Each point is reached from the start by the listed moves, each made 0, 1 or 2 times, or once backwards (-1), plus a little noise. Is the number of moves made odd or even? Then give how often each move was made.

Moves:
(1): [ 34  -7 -21  -1]
(2): [ -3   7  -5 -42]
Start: [16 10 28  0]
Points:
[ 77   8 -26 -87] -> even (2, 2)
[ 44  13  -1 -83] -> odd (1, 2)
[-21  30  39 -85] -> odd (-1, 2)
[17  0 33 43] -> odd (0, -1)

Moves:
(1): [ 37  16  -7 -10 -10  -9  -9  10  14]
(2): [ -4  54 -17  15   5 -11  26   4  -9]
(3): [ -8  16  28   4 -18 -13   6  19  -5]
(4): [ -2  34   0  55 -34 -21  -7  19  27]
(5): [  4  40  31  23   4 -23 -17 -23  19]
(6): [  0  20   4 -11   0  23 -47  18 -26]
Start: [ 29  35 -14   8  23  17   2   7  25]
Points:
[-22 102 -77  90   5 -17 121  29  25] -> even (-1, 2, 0, 1, -1, -1)
[ -4  89 -31 114 -16  22 -55  36  44] -> odd (-1, 0, -1, 2, 0, 1)
[ 10  39  30  89 -90 -17  -8 102  60] -> even (0, -1, 2, 2, -1, 0)

Moves:
(1): [  8  -3   3 -20   0   0 -17  -6   2  -5   2 -13]
(2): [ 23  10   5 -11  26 -23  -5   8  16   4 -11  13]
(3): [  6 -19  24  15   6   5   2  12  15  11  12 -23]
(4): [  9   8  15  15 -11   2  -4 -16 -10  -6   1  -5]
(5): [ 11  -1  -8  -1  13   5  11  -1 -14   6   8  -5]
(6): [-8 14  2 -6  5 14 -8 -8  3 13  5 10]
(7): [ 12  -5   7 -10  -5  11  11  -5   5  -5  -9   5]
(8): [11  5 -5 10 -6  7 -4 11  4 -6  3 -4]
(9): [ 12 -13 -21  10  16  -5  -6 -14  19  13 -15   1]
(10): [  1  10  -3  -5  -5   5   5   4 -17  23 -17  -8]
(11): [ 10   1  -6 -13 -15 -14   4  -3  11  19  11   6]
(12): [  7 -11   0   1  -1   5  -9   4 -10   1   0  16]
Start: [-15 -10 -25  15 -16  13   0  -8 -11  -3  -9  -4]
Points:
[-27  11 -57 -28   8   7 -18 -64   3  13 -30   6] -> even (1, 0, -1, 0, 0, 1, 0, -1, 1, 0, 0, -1)
[ -3 -33 -54 -58 -37  47  12  -7 -85 -42  11 -17] -> odd (2, -1, -1, -1, 2, -1, 1, 0, -1, 0, 0, 1)
[  47   -2 -121  -17    4   16   55  -44   40   69  -21   40] -> even (-1, 0, -1, -1, 2, 1, 2, 1, 2, 0, 2, -1)
[ -2  27 -79  33   1  42  42 -16 -48  23 -79  -8] -> even (-1, 0, -1, 0, 1, 0, 1, 1, 1, 2, -1, -1)
[ 33  50  35  22 -46  45  25 -16 -34   3 -30  21] -> even (-1, 1, 0, 2, 0, 1, 2, 1, -1, 1, 0, 0)
[ 20 -64 -30 101 -29  37  15 -10 -30   8   6 -33] -> odd (-1, -1, 1, 1, 1, -1, 0, 1, 1, 0, 0, 1)

Moves:
(1): [ 20   0  12 -12  -3   8   3 -10  -3   2  -2 -12   2   2   1   2   8   2
  -2   1   2   3  -4  -3]
(2): [ -5  16   2   0 -11  -1  -1   6 -10  -6   0 -15  -6   2   3   7  11   5
   6  -2   1  -4  -1  12]
(3): [  0 -11   9  -7   7  -8  -3  -6  -6  -2   5 -12 -11  -1  -6  -4  -3   4
   4   3   8   1   2   0]
(4): [  5   9  -9   9  -1   7   4   3 -10  -5   4  -2   4  -5   1 -13  -1   1
   1  -1  10   4  -4 -14]
(5): [ -3   3  -9   9  11   2  10   2  -7   2   9   4  -5  13   9   8 -14  15
 -10  -7  -3   2   2  -1]
(6): [ -9  -5   6  14 -13  14   0  -8   4  -2   7  14  -4   8   5  -3  -6  -1
  10   0  -5  -4 -16  -1]
(7): [  0  -9  -1   6  -7   1  18  -5  19  -5  -1  -5   0  -8  -5   2  -3   8
   8 -10   2  -7  14   8]
(8): [-9 -7  6 -3 -6  7  1 23 -1 -3  3 -6  5  5 -1 -5  3  3  4 -9 -3 -5 -1  2]
(9): [ -3  12  17  18   2   8  -8   5  19 -12   3   2   2 -15   9   1 -11   1
   3  11  -4   4 -10  14]
(10): [ -5  10   6  10   8 -10  -1   5  -3  16   0  -1 -12  -2   5  -9   3   0
  -4 -17   0 -10 -14  -8]
(11): [  3   0  -5   7  -2  -4 -10  -3   9  -6  23 -21   3  16   7  -4   3 -14
 -11   9  -1  -8   3   4]
(12): [  8   2   1  -1   0   2   0  -4   7 -18  21  16  -6  -8   0   2  10  -9
  -4  -8   5  -8   4   0]
(13): [ -6   4   3   1   0  -1  19  -3 -10   6   9   0  13   2 -13  10   6   5
   0   1  21  -2 -11   5]
(14): [  2  -1  -7   1  -6  -5 -13   5   0  -3 -13   6  -6  24  -3  -6  -4   3
  -6  -2  14   2  -3  14]
(15): [ -6  -7   2 -21   3  -5   8  -6   6  -2  15  12  -2   7  15 -13   0   3
  -8  -6  -4  -1  -5   1]
(16): [ -2  -3  -1  10  -4 -13   3  -3 -12  -2   4  -4   8   9  12  14  -4  -7
  -2 -12   7   6   0   8]
(17): [-1 -2  3  2 14 -4  2 -1  5 -4 -7 -3 -4 -5  9 10 14  4  1 -1 -7 -5 -8  1]
(18): [  5  -8 -10   5 -21   4  -3   5   6   5  -4   3  -5 -11  -6  -5   5  17
  -5  -3  -5   9  -2  -8]
(19): [ 14   3  -7   2  -6 -14  -5  -3  -2   0   2   9  -2   1   0   6  -2   6
  26  -7  -2  -1 -12   6]
(20): [ 2  3 -2 -1  2  4  5 11 -3  3  0  7  1  4  2 -2 10 -6  0  7 -3 12 12 12]
(21): [  7  -4 -10  -6  -3  13   0   4   2   9   4   2 -13  -8   8   1  -9   1
 -10   9  19  -6  -8   6]
(22): [-16   3 -13   0   5   5   1   3   8   4   3  -9   0   0  -6   5   4 -20
   5  -9  -4  15   0  -2]
(23): [-11   4   7   6   8   1 -15   2   0   4   0   8   8  -6  -1   0   7  10
   5  -9  11  -7  12   3]
(24): [  1 -11  -3  -1  13  -1   0  -1 -17  -6  -3 -10   0 -18  -9  -8  -3   5
   7  -2  -9   2  -1  14]
Start: [  1  -2 -10   9 -10  -2  17   4   2  18   8   2   9  -4 -23  16   8   7
  11  -9   2 -10 -18 -12]
Points:
[ -6   4  13 -21 -15   2  20  51 -24  33  57 -69  12  63  20 -25  50  24
 -38 -80  45 -24  61 -26] -> even (2, 1, 1, 1, 1, -1, 1, 2, -1, 1, 1, 0, -1, 0, 1, 1, -1, 0, -1, 1, 0, 0, 2, -1)
[  -5    0   12  105  -48   40   52   12  -69  -29  105   70   56  -75
  -54   16   -7  116  101 -121   27  -14  -84  -18] -> even (1, 0, 0, 2, 2, 2, 0, 2, 1, 0, -1, 2, 2, -1, 0, 1, -1, 2, 2, -1, -1, 0, 2, 2)
[ 28 -18  -3  -5 -74  39   9  43  65 -12  -6  38 -11 -86  15  49  51  66
  52 -31   9 -72 -26 -12] -> odd (0, 1, -1, 0, -1, 0, 1, 2, 0, -1, -1, 1, -1, -1, 0, 0, 2, 1, 1, -1, 2, -1, 1, -1)
[  41   -9  -23   -4   11   50   54  -12   31  -36   60  -33   -3 -116
  -46  -10  -41   17   26   17   62  -38   14   -3] -> odd (0, 0, 1, 2, 0, -1, 2, 0, 1, -1, 0, 1, 0, -1, 0, -1, -1, -1, 0, -1, 2, 0, 0, 1)

Moves:
(1): [ 20   5 -18  -3   5 -10  -2   6 -15  -2   6   6  -4 -17  -8  11  14   2
  -9   7  -1  -9   0   0   1 -12]
(2): [ -5 -10  17 -11  11  -7   6   1   2 -24  -1   4  24 -13 -10  22  -1  17
 -15   8   6  24  -8   7  -7   4]
(3): [  9  -5   3   4  -7   0  -2  -9 -10   3   0  -1  13  -3 -12  -5  -2  21
  -8   5   1 -14  -5  -6   6  10]
(4): [ 10   7   1   2   5  -2   2  -3   0  -9 -10  -2  13   1   2 -10   4 -12
  11   8  -5   0 -12  -7  10   2]
(5): [  8   1   6  -3 -19   5  16   1   1 -15  -1   1  13 -14   3  11  11  -9
  -4  -7  -2  13  -1  15   0   1]
(6): [ 11   0   4  -9 -13   2   4   8   7   1  -1   6  -4   6  -3  -8  -2   3
   4  -3 -11  19   7   3   3   5]
(7): [ -3   6  -7  -6   2   7  13  -6   5   6   2   4 -16  -5   8  -2  11  10
   8  10   5   3   5 -12   2  15]
(8): [  3  -1  -4 -12 -12  -6 -10   5   3  -5  -3   2  -5 -10   7  -5   5 -14
  -4  15   3   1   2   7  10  -2]
(9): [ 21   6 -22   5   3  -3   3  -3 -11  15  27  20  18 -16   5   9   6  -7
 -24  14  11  11 -11 -12   5   3]
(10): [ -7 -13  12   5   3  11  11  -5   1 -14   9  22  -4 -11 -12  -2   8 -14
 -10   5  11 -10  -3  -7   1  13]
(11): [-18 -13   3  -7 -23  -7   5   2  26   5  -5  10   1  -2 -13 -17  -2  12
  14  -1  -9   0   2  -4   2  -5]
(12): [ -5   7   0   8   7  -9  22  -6 -10  -6   0  -9  -7   6  -8  14 -19  10
   7   9  -2 -19  -4   8  -4  -4]
(13): [ -1   1  -9   3   5  -4   4   4  -3  -9   0  -2  -2   0   9 -14   7  -4
  -1   2   3   5   6   5   5   2]
(14): [16 -2 -4 -4 -5  0 -1 16 -5  2  9 20 11  0  5  1 11 -6 -7 10 16 -1  1 -3
 -9 -1]
(15): [  5  -5 -12   9   9   0   4 -15  -4  -2  -2   8   5  -4   2  11  -9   5
   5  -4   1  -2 -14   7   1  -2]
(16): [-18  17  10   4   6 -14  -2 -14  10   0   3  10 -12   1   6 -10  -7  -4
 -10 -14  -9   5 -12  -4  -5   3]
(17): [  7  -5  -5  25 -12   7  -3  -4   8 -11  -4   4 -10   6   6  -9   5  -3
   0   5   0  10   1   0  -4 -17]
(18): [ -4  10  -5   1  11 -10   1  -4   5   1 -11  -3   4  15  -3   7   5  -3
  -1 -14   2  -2  10  -4   0   1]
(19): [ -4   0  -6  12  -3   2  11   6   2  -4  -4  -5 -13 -12   2   3  -2  -2
  -8  -4  10   3  -3   0  -1   3]
(20): [ -4  -1  -6 -12  -8   7  -9  23   5 -11   3  11  -8   9   6  -4   1   1
  -4  -5  -2   3 -10  -4  -2   2]
(21): [ 11  17  -1   0   8  10   6  13  13  -5  -5   1   0   4  14  -6 -15  -1
  -4   4  10  -8  12   3   1  -2]
(22): [ 12 -11  11  -3  10  -7  -5   8  20  22  10   7   6   1  -8   6   0  12
  -3   4  -3  -4 -18   0  16  -3]
(23): [ -1  -7   1 -11  -6  -7   0  -2  13 -11  -1  -9   0   7   6 -10  -6  -3
  -1 -11  -2   5   7  -7  -7   7]
(24): [ -5  -3   8  11  -1 -13  -6  -1  -3  -8   6  -3   4  -6  -1   4  -3   0
  17  -2   6   6   5   0   9   3]
Start: [-11 -19  18  -9   7  -4 -23 -14   4 -14 -12 -11  -7   1  -9 -20  -5  -7
   5  -4  -4  -3 -12 -11   0  20]
Points:
[ 70 -24  33  64  24 -34  89 -39  85 -26  -8  89  55 -37 -94  -1  -9  55
 -34  92  48 -73 -57 -67  48  22] -> even (1, 1, 2, 2, 0, 0, 1, 0, 1, 2, 2, 2, -1, 1, 0, 0, 2, 2, 1, -1, 2, 2, 0, 0)
[  22  -31   -2 -121  -55  -40   -9   54   10   29   66   69  -36  -37
  -35   -5   27   31    4   96  -20  -15  -58  -45   28   44] -> even (1, 0, 0, 0, 0, 1, 2, 2, 1, 0, 1, 2, -1, 1, -1, 0, -1, -1, -1, 2, -1, 1, 0, 0)
[ 50 -54  30 -36 -41 -56 -24  82  61 -54  15  99  39 -69 -63 -62  72 -39
 -32  61  26 -45 -33  -3  90   4] -> odd (2, 0, 1, 1, 1, 0, -1, 2, 0, 2, 2, 0, 2, 1, -1, 0, 0, 1, 0, 1, 1, 2, -1, 1)
[  1  33 -46 -60  52   2  64  42 -19 -82 -70 -37 -24 -21  12  50   0  41
  20  46  19 -53 -30  34   9  25] -> odd (1, 1, 0, 1, 1, -1, 2, 1, -1, -1, 0, 2, 1, 0, 1, -1, -1, 1, 1, 2, 1, 0, -1, -1)
